Each row is a point. Any point is a mix of the corners, with weights that add up to 1. It lies inside the corners' shape when no weight is negative. Is each point inside? If not, which corners have a negative weight?
In the rows, zero is written as 128.

Corners:
(1): [158 184 163]
(2): [131  49 136]
(3): [143 155 110]
(4): [182  88  78]
Points:
[141 104 129] => inside
[167 117 113] => inside
[139  99 124] => inside
[168 111 123] => outside (3)
[140 159 139] => outside (4)

Corners:
(1): [185 121  99 142 123 133 166 139 131 137  99]
(2): [173 166 124 159 118 134  65 140 106 169 158]
(3): [143 129 171  81 114 117 141  75 174 140 155]
(4): [172 138  56 183 115  90 173  89 172  88 178]
(5): [134  78  90 152  94 126 151 170 197 163  92]
(6): [136 132 126 114 133  94  95  64 145 192  95]
(7): [117 186 144 167 150 115 113 175 166 188  79]
(8): [ 73 127 115  57 148 132 120 138 148 156 126]
(9): [143 168  80 167  69  88 116 215 113  90 129]
(10): [129 150  79 191  84 108 162 201  51 145 160]
(11): [ 99 116  86 134  71 182 142  89 124 164  97]
(12): [ 57 102 141 128 147 129  85 120 140 129 114]
Points:
[135 131 109 142 114 112 122 125 137 157 123] => inside
[137 145 119 158 113 124 124 140 145 158 110] => outside (8)
[153 155 132 142 101 111 135 126 146 154 140] => outside (1, 8, 12)
[129 125 116 131 124 122 129 107 147 152 128] => outside (9)
[136 151  95 154  92 102 122 170 119 125 126] => inside
[175 192 130 130 103 122 105 140  80 179 145] => outside (4, 5, 12)
[156 120  87 167  84 133 146 161 124 122 142] => outside (6, 7, 8)

Corners:
(1): [ 94 114 163 113 120  74 130 136  85 125 103 107 130 158  84  91 104 104
 164 108]
(2): [162 135  80 181  97  89 131 104 151 167  81  99 170 142 139 185 174  75
 107 141]
(3): [119 145 185 106 119 109 187 164 169 156 158  87 136 164 105 147 176  85
 151 115]
(4): [102 115  76  81 131 131 157 175  89 143 104 129 117 139 146  77 111 113
 177 124]
(5): [120 101 136 111 128  81  89 109 113 131 139 177  84 147 110 135  96 163
 185  83]
(6): [113  73 185 163 105  82  95 174 173 146 185 182 169 160 160  98 122  82
  94 131]
(7): [142 150  94 178 133 130  92 199  96  96 167 113  92 181 121  99 103 132
  98  85]
(8): [160  87 169  79 141 101 129 108  49 135 185 127  85 121 134 134  97  89
 183 123]
(9): [111  88 122 175  99  75  84 116  63 168 139 141 109 156 154 136 145  83
 121  90]
(10): [125 155  92 103 101 108 124  99  70 125 149  91 116 187 145  98  93 169
 132 102]
(11): [ 70 138 128 129 102  80 195 118 179  91 156 169 175 159 144 172 103  84
 109  53]
(12): [ 98 157 158 138 180 145 157  99 148 111 139 138 111 206 138  82 126 141
  92  99]
(13): [ 92 101 175 150  61 125 161 104 142 136 166 117 148 108  92  96  89  87
  93  68]
(14): [ 87 101 132  80 111 143 101 195 110 143  91 158 156 147 127 149  89 126
 176  78]
(15): [153 169 101 132 112 152 105 138 171 109 124  89 193 135 152 152 190  98
 184  78]
(16): [131  57 115 145 139  93 173 156 169 111  86 175 164 181  89 159 185 139
 100  64]
(17): [149 150 165 180 157 113 152 181  85 148 128 124 145 128 129 107 133 137
 147  74]
(18): [ 91 133 183 145 117 119 122 134 122  77  75 148 108 112 159  92 118 179
  99 114]
(19): [102  51 173 169 162  70 122 103 171 110 135 108 139 122 158 184 168 128
 159 141]
(20): [131 101  96 161  58 152 183 122 121 114  91 156 146 157 166 138 113  90
 177 119]
(21): [161  79 166  87 105  97 100 193 144 172  71  77 127 142 106 116 122 104
 167  43]
Points:
[140 118 158 117 130  68  92 179 155 124 133  76 155 157 123 172 189 110
 113  95] => outside (4, 5, 12, 13, 17, 20)
[123 123 133 132 115 112 133 143 120 129 128 131 133 152 131 124 124 115
 138  91] => outside (19)
[110 111 130 126 118 107 142 141 127 125 129 137 138 148 137 133 120 109
 143  96] => inside
[128 106 120 123 148  94 100 167  94 129 127 138 126 145 132 139 148 138
 159 124] => outside (11, 12, 13, 20, 21)
[135 107 156 155 114 113 113 131 123 131 120 123 131 141 126 131 135 128
 139 101] => outside (4, 11)
[126  79  93 109 110 124 106 127  68 142  77 112  81 147 116  98 103 135
 150 123] => outside (3, 6, 11, 15, 17)

Corners:
(1): [127 175 130 109 164 149  18 101  98 119 108 213 149 149  80 119 125 187
  90 175]
(2): [113 148 101 209 180  69 144  92  93 136 121 160 144 106  97 134 145 150
 121 161]
(3): [ 98 110 139 152  95 173 124  86  91 106 119 141 166 122  97 130 166 164
 128 122]
(4): [112 141 129 100  98  89 120 148 101 113 111 104 108 115 137 127 152 144
  58 159]
(5): [ 92  45 103 105 237 173 161  85  89 158 100 222 143 217 147 152 121 148
 115  88]
(6): [ 87 141  77  96 136 118 134 126 205 154 114 136 134 106 125 122 160 112
 130  99]
(7): [122 127 102 117 130 166 133  84  88 102 152 179 115 164 129 101 122 110
 140 177]
(8): [197 156 111 122  90  74 129 132 159 130 118 136 155 119 104 112 124 152
 135  96]
(9): [171  42 101 104 112 123 147 124 120 141 165  94  45 105 109 130 189 142
 122 176]
(10): [138 155  96 121 125 160 101  77  92 127 123  77 158 131 134 129 125 112
  94  94]
(11): [112 163 100  99 132 149 167  83  94 135  92 138 142 102  98 143  76 147
 131 150]
(12): [133  50 101 153 114 150 137 116 120  94 116 109  45  92 168 155 174 134
 118 141]
(13): [124 139 224 162  98 166  81  77  89  80 140 115 153 123 119  84  87 205
 122 119]
(14): [ 96 116 114 138 117 128 138 122 102 101 154 134 146  94 107 135 111 126
 129  79]
(15): [167   9 118 112  99 116 113 148 206  65 158  93  82 105  99 120 152 125
  59 173]
(16): [139 155 203 139 138 151  87 125  86  91 101 111 113 108 103 200 154 135
 105 141]
(17): [112 158 151  98 114 158 112  86 109  23 131  91 127 110 100 138 167 190
 129 117]
(18): [132 161 124 103 149 151 113 173 100 138 129 122 160 114 154 185 109 134
 102 152]
(19): [ 97 131 109 111  99 149 143  82 127 134 172 109 117 123 169 236 119 109
  87  99]
(20): [ 93 161  71 110 105 143 106 188 209 143 132 135 146 201 113 153  82 123
  72  85]
(21): [128 163 110  99 157 165 158 123 159 120 121 143 130 134 134 111 153 161
  12  88]
Points:
[164 118 130 140 124 139 126  94  94 112 146 117 110  89 122 143 132 138
 120 156] => outside (3, 4, 5, 6, 17, 20)
[114 118 111 118 131 142 127 113 126 123 132 139 130 140 128 138 125 145
 100 120] => outside (16)
[101 184 139 136 151 145 102 102  93 109 100 160 168 134 112 125 117 164
 119 115] => outside (9, 15, 19)
[151 114 133 126 113 115 155 138 116 162 142  99 148 126 120 172 108 137
  81 106] => outside (1, 6, 7, 12, 17)
[124 129 111 107 128 136 143 107 118 121 137 126 145 119 127 141 123 141
 112 127] => outside (1, 12, 16, 20)
[128 173 148 147  79 131 150 123  92 107 131  65 147  86 131 163 123 153
 114  90] => outside (1, 5, 6, 7, 15)
[118 127 156 156 116 132 110  62  29  98 128 129 124 113 115 148 130 159
 152 142] => outside (6, 15, 18, 20, 21)

Corners:
(1): [129 107  94 137 108 179 172  82  93 124 173 111 144  98  98 106  80 151
 130 131]
(2): [109 111 120 138 120 129 145 134 144 136 167  28 191 145 113 104  80 126
 107 144]
(3): [103 186 164 173 123 134 107 163 122 105  98 161  69 184 160 138 151  77
 150 152]
(4): [ 92 137  75 160 149 105 108 167 163 126  89 200  67 194 134 137 113  86
 144 157]
(5): [105  92 102 110 112 181 138 134 147 164 146  91 144  87 128  91 100  62
 127 144]
(6): [139 181 165 112 220 151  67 115 103 126  85 111 101 154 123 156 115 120
 125 135]
(7): [147 162 110 161 145 118 101 103 161 101  81 154  71 175 139 181 181  74
 119 138]
(8): [128 150 114 102 117 124 137 125 113 178 158  98  98  84 128  74 130 140
 115 139]
(9): [128 144 139  65 110 152 108  88 147 131 161  64 159 124  54  93 101 159
 162 128]
(10): [ 91  83 108 179  98 133 152 215 174 112 116 133  84 166 163 185 148 134
 191 113]
(11): [117 122 112 121  45 147 165 175 134 169  89  81 141 112 113 156  88 105
 131 187]
(12): [125 167 191 114 148 123  71  69  93 148 102 139 105 137 110 133  94 120
 103  72]
(13): [102 121 109 186 115 163 169 175 213 190 156 166 119 181 144 177 122 136
 151 171]
(14): [133 131 152 114 145 104 101 119  85 147 209 103 133 114  53 133  95 115
 141 125]
(15): [197 131 184 104 153 105  78 110  83 123 122 163 144 198 129 133 126 116
 136  92]
(16): [102  70 137 197 121 176 137 130 162 191  61  70 147  85 123  92 140  91
 114 211]
(17): [ 52 100  76 139  63 134 125 162 159 156 178 152 120 165 188 210 123 146
 207 183]
(18): [150 132 157  65 128 142  73  95 109  99 188 150 155  81 100 107  86 163
  89 122]
(19): [113 101  99 149  67 196  96 158  97 192 153  53 151 100  81 100 140 138
 112 131]
(20): [166 157 210  51 168 131  51  76  86 104 156 119  53 188  86 103 126 133
  75 127]
(21): [196 161 165 121 131 130  33  73 109 113 162 119  79 160 138 124  74 145
 145 100]
Points:
[126 134 134 121 132 134 114 124 129 135 135 123 114 141 122 132 109 117
 136 137] => outside (19)
[134  81  91 109  84 147 112 103 129 128 174  96 134 114 120  93 121 136
 135 131] => outside (3, 6, 11, 12, 13, 14)
[125 133 136 114 123 136 110 121 128 136 153 104 128 134  94 125 111 129
 145 132] => inside
[121 126 126 143 124 141 112 133 129 145 125 123 113 140 126 136 122 112
 128 145] => outside (9)
[121 139 120 145 128 140 102 134 117 144 102 112 107 142 133 147 121 103
 157 134] => outside (2, 13, 18, 20)
[134 132 140 119 127 130 109 123 116 141 148 112 129 136 105 127 109 122
 132 132] => inside
[130 130 139 135 128 140 106 144 135 144 122 106 117 138 119 115 129 103
 124 151] => outside (1, 12, 17)
[124 131 136 133 126 144 112 122 125 139 130 118 118 130 119 126 116 119
 127 138] => inside

Corners:
(1): [190  92 107  56 158 143 108  99  55 145  54  54 139 100 187  97 120 133
 178 182]
(2): [104 135 159 115 103 133  92 178 152 175 129 112  89  83 148 114 134 103
 147  95]
(3): [137  81 132  68 176 111 128 112  94 157  84 154 139 130 117  51 112  89
 190 193]
(4): [197  96 139 140  47 146 111 125 190 115 177  99 164  90 120 155 148  81
 121  90]
(5): [143 148 150 159  74 127  83 112 160 105 155 139 122 119  81 152 161  81
  96 157]
(6): [129 156 140 152 114 164 120 174 117 166 176 122 145 121  61 141 170 143
 151 102]
(7): [124 133 159 157  81 148 140 108 144 131 191  78 165  74 101 145 119 105
  63 109]
(8): [197 145 154 143  91 140 104 157 159 174 152 152  80 116  87 149 127 138
  91 151]
(9): [156 153 138 201  88 138 146 138 155 169 125 107 133 106 119 144 138  88
  84  84]
(10): [158 124 129 128 129 113  84 153 159 164 169 167 168 130 126 164 142  95
 101 130]
(11): [123 100 125 134  72 183 106 137 111 107 171  97  90 153  97 179 114  48
  44 120]
(12): [147 110  84 112 107  96 127 123  93 119 103 151 116  96 148  87  90  94
 171 139]
(13): [110 131 139 152 113 118 201 167 119  83  82 130 124 168 122 101 156 143
 130 150]
(14): [123 194 135  97 150 157 179 127 147 112 113 142 106 173 149 112 129 130
 129  97]
(15): [168  62 106 101 162 116 120  98  92 109  61 160 109 117 123  58 140 142
 168 146]
(16): [117 144 204 125 101 167 181 126 112  83  99 185 111 145 144 110 166 117
 129 104]
(17): [ 84 216 166 119  77 162 175 149 175  83  59 171 172 152  89 109 132 134
 119 106]
(18): [125 123 128 118 153 169  88 107  95 102 115 103 150 141 165  57  76 116
 182 153]
(19): [153 112 126 158 151 162 117 168 155 111 150 172 128  77 107 145 114  78
 122 138]
(20): [ 71 115 149 158 157 161 237  93 148 102  63 165 123 156 124 134 127 180
 158 154]
(21): [124 102  29  96 138 142 142  87 104 173  96 123 145 104 176  36 108 122
 159 169]
Points:
[119 129 141 141 111 159 151 111 145 101 122 111 141 121 137 135 131 109
 100 121] => outside (3, 6, 8, 12)
[149 135 133 120 112 145 111 130 131 137 133 129 127 108 127 117 125  98
 124 120] => outside (13, 20)
[142 119 121 133 131 127 133 139 137 159 123 129 161 106 129 111 122 120
 145 143] => outside (5, 11, 14, 15, 16)
[127 127 120 124 125 142 138 124 135 118 115 131 151 106 142 101 134 130
 157 126] => outside (3, 8, 9, 11)
